Each row of a before or after table is a point. The points were changed in one or more steps. Then noise was added and the rows were shuffled. The steps act on columns, c1 being the first. Name the steps. A step turns or swaps two columns, mirrors them in a line or flattens them onto one, adds a multiple of one to another, or multiplies or shifts one. Angles are multiples of 10 degrees, from the lower column toward the higher: turns from -170 to 170, lines from 10 to 170 but not 90. Use the fewest steps. Two steps may share a column if one is a turn and the other turns, adds or multiplies; they go together, in the order done. Otherwise the lowest column goes first.

Before, 12 rows:
[[-13 -20]
 [-13  33]
 [  3 -91]
 [-15  30]
 [ 62   6]
 [  9  26]
 [ -1  -4]
 [  6  35]
 [-15 -29]
 [ 42  17]
 [  6  27]
 [-12  26]]
After:
[[ 33 -85]
 [  0  28]
 [ 55  27]
 [-23  28]
 [ 34  31]
 [  0  -3]
 [ -4 -32]
 [ -4  27]
 [-24  24]
 [ -5 -23]
 [-21  20]
 [ -7  34]]
Steps: turn c1 and c2 by 20 degrees

Before, 13 rows:
[[ 36 -36   4 -44]
 [ -3 -37 -16  -2]
 [  6 -16 -28 -28]
 [ 71  22 -27 -17]
 [-16 -55 -34 -13]
 [ 37   6  -3  20]
 [ -5 -15 -19 -30]
 [-18 -21  33  47]
 [  5  28 -42 -30]
 [ -8 -63   2 -12]
 [ 24  41 -23  12]
 [ -7  25 -45 -10]
 [-46 -68  21 -14]]
After:
[[-16 -41  30 -29]
 [ 38 -21  -4   2]
 [  7  36 -30 -10]
 [-18  22 -33 -51]
 [  3  24 -43  32]
 [ -3   8 -19 -40]
 [ 23 -14 -27  39]
 [ -8   6 -44  26]
 [ 33  47   3 -28]
 [ -7  31 -21  -8]
 [-48  21  20 -65]
 [ 69  13 -28  24]
 [ -9  18   3 -62]]
Steps: turn c2 and c4 by 100 degrees

Before:
[[-26 -29  29 -75 -23  -5 -19 -40 -72]
 [-34  40  -3 -63 -18  14   8 -25 -30]
 [-10 -54 -39  63  35  22   6   6  -9]
 [ 11 -17   9  48  12 -19  18  34  29]
 [ 49 -23 -10  12  28  -9  11   8  41]
 [ 21 -28 -13  27 -37 -30   1  -5  77]
 [-35 -23 -27 -69  15  10  19 -17   3]
 [-49  10  12 -24  22 -35 -37  18   0]
 [  4 -15 -18  14 -10 -65  27  19  15]
 [ 27 -31 -38 -19 -10 -16  -1  32  19]
 [ 11  12 -40  23  34 -50  -3 -14  40]
 [-27 -45  40 -57  -8 -23  24 -14 -23]]
After, 12 rows:
[[ 12  13   7  48  33 -49  -4  14  23]
 [ 30 -28 -33  29 -10 -16  -1  14  24]
 [-29 -28 -64 -53 -24  -7 -19 -43 -68]
 [ 50 -24   8  13  30  -8   8  21  38]
 [-52  11 -18 -18  23 -31 -34   6   9]
 [  2 -16   9  20 -13 -67  26  13  22]
 [ 21 -27  21  21 -36 -31   1  33  52]
 [-34 -23 -75   3  16   9  21  -2  -1]
 [-35  41 -59 -21 -17  14   8 -18 -33]
 [ -5 -53  46  59  36  20   6  -2  -7]
 [-27 -46 -41 -58  -8 -21  23 -11 -25]
 [ 16 -17  48   5  13 -22  18  21  38]]
Steps: turn c3 and c4 by -70 degrees; flatten c8 and c9 onto the line at 60 degrees

Before (13 x 12):
[[ -4 -12  -7 -13   4 -27  22   1  15  -5   7  43]
 [-13 -18   5  11 -15  35  -9  -2 -23 -13  12 -21]
 [ 20  14   4  -4 -19 -12  -8  -3 -31 -37 -28  41]
 [-13  33   0 -24 -25 -34  53  10   8  -1   4 -25]
 [ 23 -24  -8  -2   8 -14  95   4  22  13 -26  10]
 [ -7 -17   1 -22   4 -17 -23  46  22   4  -8 -16]
 [ 32 -26  24 -22   6   1 -27  -9  28   8  10  12]
 [-21  -4  -7  12 -16  12 -28  -9  18 -45 -22 -26]
 [-13 -14 -15 -26   0   8 -13  -7  -5  10 -12 -27]
 [ 13 -17  -4  18  16 -18 -21   1  23  23  -4  -9]
 [-17 -13  20   7  29 -12  -8  -4 -30 -30 -31 -10]
 [  8  10  18  -5  46  48 -29  -7 -18  11   1   8]
 [-22  -9  26 -18 -23   3 -15  13   7  18 -23   6]]
After:
[[ 20  15   5  -4 -20 -12  -8  -3  41 -38 -29 -32]
 [ 13 -18  -5  19  16 -17 -22   1  -8  24  -4  23]
 [ 32 -27  25 -22   6   2 -26  -9  12   8  10  28]
 [-22  -8  26 -17 -23   3 -15  13   6  18 -22   8]
 [ 23 -23  -8  -2   7 -14  95   5  10  13 -26  22]
 [-13 -18   5  12 -14  34  -9  -2 -21 -13  13 -23]
 [-12 -13 -15 -27   0   8 -12  -7 -27  10 -12  -4]
 [ -3 -12  -7 -13   4 -28  22   1  43  -5   6  15]
 [-21  -4  -8  12 -17  12 -27  -8 -26 -45 -23  17]
 [-13  33   0 -25 -25 -34  53  10 -25  -1   4   7]
 [ -6 -17   1 -22   4 -17 -23  46 -16   4  -7  21]
 [  8  10  17  -5  47  48 -29  -7   7  11   1 -17]
 [-18 -13  20   7  29 -12  -7  -4 -10 -30 -30 -30]]
Steps: swap c9 and c12

Before:
[[-11  33 -16  -2 -48   3 -14 -38   1 -19  19  17  42 -48 -27 -33   8  18]
 [ 30  21 -21  73  36  19  28  31  13  62 -14   0  12 -21 -41  35   4  14]
 [-51 -23 -19  -5  16 -42  30 -45 -36  55  -6  24  -2 -10 -42 -30   3  -8]
 [-24 -26  35  -6 -12  29  -8  27  12 -30 -28  36  60   0 -41 -10  -2 -32]
 [-51  -3   1  12 -33 -38  25  28  18 -16  22  11  14  10   5  -2 -50 -19]
 [ 14  14   4  26  18 -44 -22  50 -14  24 -49   5  19 -15  35 -41 -19 -16]
 [ -1  27 -44  45 -41  -9 -60 -10  35   8  47 -35  72 -64 -48   3 -56 -12]
 [ 21 -13 -39 -15 -36   3 -44  25 -23   0  26   0  48  14   0  11 -32  32]
 [ 46  -3  -8  53 -19  42 -10   9 -51 -27  35  48  25 -43 -25  26 -10   7]
 [ 13  38  31  16  -3   3  -5  26 -20  63 -44  40  22 -44  43  49 -14  52]
 [-53 -55  22  -9  -3 -24  11  32  27  11 -19 -26  38  -1   6 -16  12   1]
 [ 23  16   6  37 -52  22 -27 -34  22   6 -39 -26  29 -28  44   8 -41  56]]
After:
[[ 32 -15 -35 -16 -34   2 -49  27 -23   3  30   1 -43  11   2   6 -33  32]
 [ 22 -19 -21  -5  14 -41  28 -43 -38  52  -3  22  45 -10 -44 -30   2  -8]
 [ 58 -54  25  -7  -2 -22  12  32  27   9 -15 -28  30   1   8 -17   9  -3]
 [ 63 -24  38  -6 -12  30 -10  27  11 -32 -30  34 -10   3 -37  -6  -3 -32]
 [ 13  13   3  26  22 -46 -19  50  -9  23 -46   5 -21 -14  36 -41 -17 -10]
 [ 61  24 -43  45 -43 -11 -58 -11  36   7  46 -35 -34 -65 -54   6 -56 -14]
 [  1  -4 -10  49 -18  43 -10   8 -52 -27  33  46 -51 -46 -27  25  -8   6]
 [ -5  21 -18  71  38  19  28  28  14  61 -16  -2 -33 -19 -41  35   8  16]
 [ 41  -2   0  14 -34 -34  30  28  20 -16  23  11  36  13   5   2 -55 -23]
 [ 38  32 -17  -2 -49   3 -14 -37   5 -21  21  20 -13 -51 -26 -32   6  19]
 [ 14  16   3  42 -54  26 -26 -35  24   6 -40 -29 -30 -25  44   6 -43  54]
 [ 14  32  30  17  -3   4  -7  25 -20  63 -46  41 -24 -42  44  53 -15  49]]
Steps: turn c1 and c13 by -120 degrees

Before:
[[-47 -22 -36  30 -24 -27   3  25 -16  36   6 -21 -24   7 -20  -4  -2 -35
   10  -2  19   5   8   4   9  12 -14 -29 -43  17 -42  14]
 [ 12  22  12  -3  21  39  10  21  -3  -3  20 -45  30  20  31  39 -15  13
   11 -29  21   7  20   4 -23 -30  24  -5   0   7  18   6]
 [-14 -26  41 -12  43  38  53  65  12  10   9  31 -24  64 -16 -10  19   8
   65  65   8 -47 -61 -42  50 -56 -21  37  37  35 -14   5]
 [ 11 -16   1 -11   2  20 -14   2  11  16  11   7   8 -27  -2  23 -20   5
  -11 -35 -20  -4  29  34  -7 -10  11  -5  -2  -8 -22   8]
 [ 24   9  71 -21  38  45 -16  21   0 -22  16 -16  -4  -2  -9  -1 -20  -2
   -1 -28   7 -29  26  -7 -24 -42  12 -26  17 -14  19  18]
 [ 33 -18  51 -15   7  22  16  25  -2 -20  31  -8  19   7 -18  35 -44   7
    7 -28   3 -19  44 -20  -2 -23  -2  -2   6 -14 -17  32]
 [-50 -46 -29  21  -4  10 -43  42 -43   5 -31  19 -24  18 -32 -24  16 -44
  -33 -14  36  10  24  -5  32  29 -14  19 -20  15   4  21]
 [ 15 -29 -10  33 -40  18 -25  19  -4  52   3   5  -8 -33  27   4   8 -46
    8 -12  23 -11  -2  -1 -14  36   2 -14 -41   3 -23   3]]
After, 8 rows:
[[-16 -24  43 -15  43  38  49  64  14  10   8  32 -24  64 -14  -9  24  10
   65  15   9 -47 -60 -30  54 -62 -19  36  36  31 -14  78]
 [ 14 -28 -12  31 -39  16 -24  22  -3  54   0   4 -10 -34  25   3  10 -42
    6 -62  25 -10  -3  -1 -12  38  -2 -12 -43   2 -25  14]
 [-53 -45 -33  20  -4  10 -45  40 -39   7 -34  17 -23  15 -34 -24  18 -43
  -30 -65  35   4  29   9  34  23 -12  23 -18  15   1  47]
 [ 10 -15   1 -12   1  17  -9   1  11  16  13   4   7 -26  -2  22 -21  -2
   -8 -87 -24  -3  30  34  -9 -12   9  -1  -3  -7 -20 -43]
 [-49 -22 -35  33 -25 -27   4  28 -12  36   8 -20 -20   6 -20  -8  -1 -35
    7 -52  22   5  11   9   9  15 -10 -32 -46  16 -41  18]
 [ 26   9  74 -18  40  46 -17  21   0 -24  16 -15  -6  -3  -9  -3 -18   2
   -2 -76   8 -31  29   9 -24 -41  11 -24  14 -13  23  44]
 [ 12  21  10  -6  20  36  14  24  -4   0  22 -44  28  22  31  38 -15  15
    9 -82  25   5  20   9 -22 -29  28  -2   0   4  15   6]
 [ 38 -17  53 -17   3  21  17  22  -4 -18  30  -6  20   3 -20  36 -42   7
   12 -79   3 -20  42   3  -1 -21  -3  -2   4 -17 -17  95]]
Steps: shift c20 by -50; turn c24 and c32 by -40 degrees; multiply c32 by 2.5
